Each row is a point. The ring and each string are closed loops that go straight from each point to the next, and from the last back to the first. Before rounding, they use only three directions, however many columns there are. How many times does the string pass through the ring? Passing back the other way cancels.

Ring (6 x 3):
[[ 19   4  -2]
 [-30  28  -6]
 [-65   0  -7]
 [-59 -47 -10]
 [ -6 -70  -8]
 [ 21 -51  -3]]
String (9 x 3):
[[ -4 -33  -4]
 [  5 -48  19]
 [ 26 -82  11]
 [ 19 -82 -13]
 [  9 -63 -43]
 [ 25 -84 -20]
 [ 40 -85  -7]
 [ 36 -62 -30]
 [  8 -37 -26]]
Times through: 1
String (12 x 3):
[[ -6 -29  -3]
 [  4 -39  10]
 [  5 -39 -30]
 [ 30 -70 -32]
 [ 24 -78   4]
 [ 19 -78  16]
 [ 35 -88 -19]
 [ 19 -58 -37]
 [  3 -36 -37]
 [ 32 -53 -21]
 [ 47 -57 -11]
 [ 17 -36 -37]]
Times through: 0

Ring (10 x 8):
[[ 66 -25  -8   1 -10  12  -6 -15]
 [ 47  12 -10  -7  -6   4  -8 -17]
 [ 25  26 -12 -13  -3  -2  -9 -18]
 [-10  29 -17 -20   0 -10  -8 -17]
 [-40  15 -25 -22   1 -14  -6 -15]
 [-49 -24 -29 -18  -2 -12  -2 -11]
 [-33 -51 -26 -12  -6  -6   0 -10]
 [ -6 -67 -19  -5  -9   1   1 -10]
 [ 34 -68 -12   2 -12  10   0 -11]
 [ 58 -51  -9   4 -12  13  -3 -13]]
String (14 x 8):
[[ 94 -20 -10   7 -13  17  -8 -16]
 [ 81 -20  19  -1  -9  14  -3 -19]
 [ 29 -22  12  -9  -5   4  -1 -18]
 [ 22 -17 -22  -6  -7   2  -6 -14]
 [ 52 -11 -44   2 -11   7 -12 -11]
 [ 82 -18 -25   6 -13  14 -10 -14]
 [ 87 -33  20   2 -10  17  -2 -19]
 [ 60 -36  26  -4  -8  12   1 -19]
 [ 21 -24 -12  -7  -7   2  -4 -14]
 [ 23 -25 -14  -6  -7   3  -4 -14]
 [ 67 -45  33  -2  -8  14   2 -19]
 [ 84 -44  12   4 -12  17  -2 -17]
 [ 95 -35 -23  11 -15  18  -9 -13]
 [ 66 -22 -40   6 -13  11 -11 -11]]
Times through: 1
String (7 x 8):
[[-57 -74 -27 -13  -6  -8   4  -8]
 [-60 -52 -64 -11  -7 -11  -4  -5]
 [-23 -26 -42 -11  -6  -7  -5 -10]
 [ -6 -24 -11 -13  -4  -3  -2 -14]
 [-30 -34   9 -19  -1  -7   4 -16]
 [-21 -39   9 -16  -3  -4   4 -16]
 [-33 -60  14 -17  -3  -5   7 -15]]
Times through: 1

Ring (7 x 11):
[[ 63   3  -1  -5  -2 -12   2  11   0  18   3]
 [ 33  50  17   9  -7 -10  10  -2   9  21   8]
 [-22  58  29  18  -6 -13  12  -7  13  18  10]
 [-58  33  32  20  -2 -18   9  -3  11  12   8]
 [-63 -24  13  10   5 -24   0  11   2   4   3]
 [ -9 -58 -14  -3   9 -23  -7  23  -7   3   1]
 [ 44 -42 -17  -9   5 -18  -5  22  -7  10   1]]
String (7 x 11):
[[-72 -28  61   7   0 -27   3   9   3   8 -10]
 [-85 -36  50   8   3 -28   1  11   2   5  -7]
 [-37 -28  48   2   0 -24   2  12   1  10  -9]
 [-57 -68  21   0   8 -29  -6  21  -5   1  -7]
 [-48 -64 -34   4  14 -25 -10  23  -6  -5   8]
 [-35 -29 -26   8  10 -21  -5  16  -1   1  11]
 [-24 -11  14   6   2 -20   1  10   2   9   3]]
Times through: 1
String (15 x 11):
[[-69  -1  73  11  -4 -24   8   3   7  13  -9]
 [-33  -9  13   8   3 -20   2   9   3   8   4]
 [-21 -11 -33  10   8 -18  -3  12   1   3  15]
 [-12 -18   9   3   3 -20   0  12   0   9   2]
 [ -5 -47  36  -6   2 -24  -2  18  -4  11 -11]
 [ 33 -78   9 -17   6 -24  -8  28 -11   9 -12]
 [ 68 -53 -40 -13   8 -17  -9  26 -10   9   4]
 [ 74 -15 -61  -5   7 -11  -5  19  -5  10  15]
 [ 95  10 -11  -8  -3  -9   2  11  -1  21   5]
 [ 54  26  43  -2  -9 -12   9   3   5  25  -4]
 [ 12  17  42   3  -6 -16   7   3   6  19  -2]
 [  3  29  14  10  -3 -14   7   2   7  16   8]
 [-14  61 -12  22  -2 -10   9  -5  13  14  22]
 [-67  82  28  31  -6 -13  15 -14  19  15  18]
 [-93  42  65  24  -6 -20  13  -8  15  13   3]]
Times through: 1

Ring (8 x 14):
[[ 40 -16  10  -2  11  12  -8   0  -9  -2  -2   7   6   3]
 [ 29  37  -4  -7   6  27 -10  -6  -7  11   0  -1  -1  14]
 [  0  52  -5 -10   1  31  -5 -11  -1  10   5  -7  -8  21]
 [-42  38   2  -9  -3  25   4 -15  10  -1  12 -11 -14  25]
 [-69  -8   9  -6  -2  11  12 -13  17 -18  19  -9 -11  20]
 [-58 -49  12  -2   3   0  13  -7  15 -27  19  -2  -1  10]
 [-19 -66  17   1   8  -4   7  -2   6 -25  11   5   6   2]
 [ 20 -51  17   1  11   1  -2   1  -4 -14   2   8   7   0]]
String (18 x 14):
[[-86 -64  -4  -2   5  -3  19  -5  23 -35  30  -3   8   6]
 [-85 -68  26   0   0  -8  20 -10  21 -37  22  -4  -7  12]
 [-68 -49  33  -1  -1  -3  16 -12  16 -30  15  -5 -13  16]
 [-94 -39  14  -4  -2   1  19 -13  24 -31  25  -8  -9  17]
 [-73 -11 -13  -7   2  12  13  -9  19 -19  26  -8   1  15]
 [-31  -4  -5  -6   4  15   4  -7   8 -10  15  -4   1  13]
 [-39 -21  34  -2  -1   5   8 -13   9 -17   7  -5 -16  18]
 [-89 -29  41  -3  -6   1  18 -18  20 -28  15 -11 -25  25]
 [-95 -21  13  -5  -4   6  18 -15  23 -26  24 -11 -13  21]
 [-78 -14  -9  -6   1  11  14 -10  20 -21  26  -9  -1  16]
 [-41 -14   0  -5   3  11   7  -8  11 -14  16  -4  -1  13]
 [-34 -23  17  -3   2   7   7  -9   8 -16  11  -3  -7  14]
 [-38 -11 -16  -6   6  14   6  -5  11 -13  20  -3   8  10]
 [-86 -62  -7  -2   5  -2  19  -5  23 -34  30  -3   9   6]
 [-73 -84  31   2   3 -12  19  -8  19 -40  19   0  -5   8]
 [-47 -68  43   2   2  -8  13  -9  11 -31   9   0 -11  11]
 [-29 -26  11  -3   4   7   6  -7   8 -16  12  -1  -2  11]
 [-40 -20 -15  -5   6  11   7  -4  12 -15  21  -2   9   8]]
Times through: 0
String (22 x 14):
[[-42 -57  -5  -1   9   0  10  -1  13 -26  21   2  12   2]
 [-54 -77  10   1   7  -7  14  -3  15 -34  21   2   8   2]
 [-61 -89  32   3   4 -13  17  -6  16 -39  17   2  -2   5]
 [-48 -63  36   1   2  -6  13  -9  12 -30  11   0  -9  10]
 [-79 -76  25   1   2 -10  19  -8  20 -38  21  -2  -4   9]
 [-82 -46 -12  -4   4   2  17  -6  22 -29  30  -5   8   8]
 [-55 -17 -20  -6   5  12  10  -5  16 -17  25  -4   9   9]
 [-34 -13  -2  -5   4  12   6  -7   9 -13  16  -3   1  12]
 [-42 -32  29  -2   1   3   9 -11  10 -21  10  -3 -12  15]
 [-50 -46  47   0  -1  -3  12 -13  11 -26   7  -3 -19  17]
 [-30 -21  17  -3   3   8   6  -9   7 -15  10  -2  -6  13]
 [-46 -21  -4  -5   4   9   8  -7  12 -17  19  -4   2  11]
 [-75 -36 -21  -5   5   6  15  -5  21 -25  30  -5  11   8]
 [-86 -71   6  -1   4  -6  20  -6  23 -37  27  -3   4   7]
 [-73 -79  17   1   4  -9  18  -6  19 -38  22   0   2   6]
 [-59 -56 -11  -2   8   0  13  -2  17 -28  26   0  13   3]
 [-38 -34 -11  -3   8   7   8  -3  11 -19  20   0  11   5]
 [-22 -32  16  -2   5   5   5  -6   6 -17   9   0  -2  10]
 [-21 -50  33   1   4  -2   7  -7   5 -22   6   2  -7   9]
 [-27 -72  38   3   5  -8   9  -5   7 -29   7   4  -5   6]
 [-16 -32  27  -1   4   4   4  -7   4 -16   5   1  -7  11]
 [-29 -28 -10  -4   8   9   5  -3   9 -16  18   0  10   6]]
Times through: 0
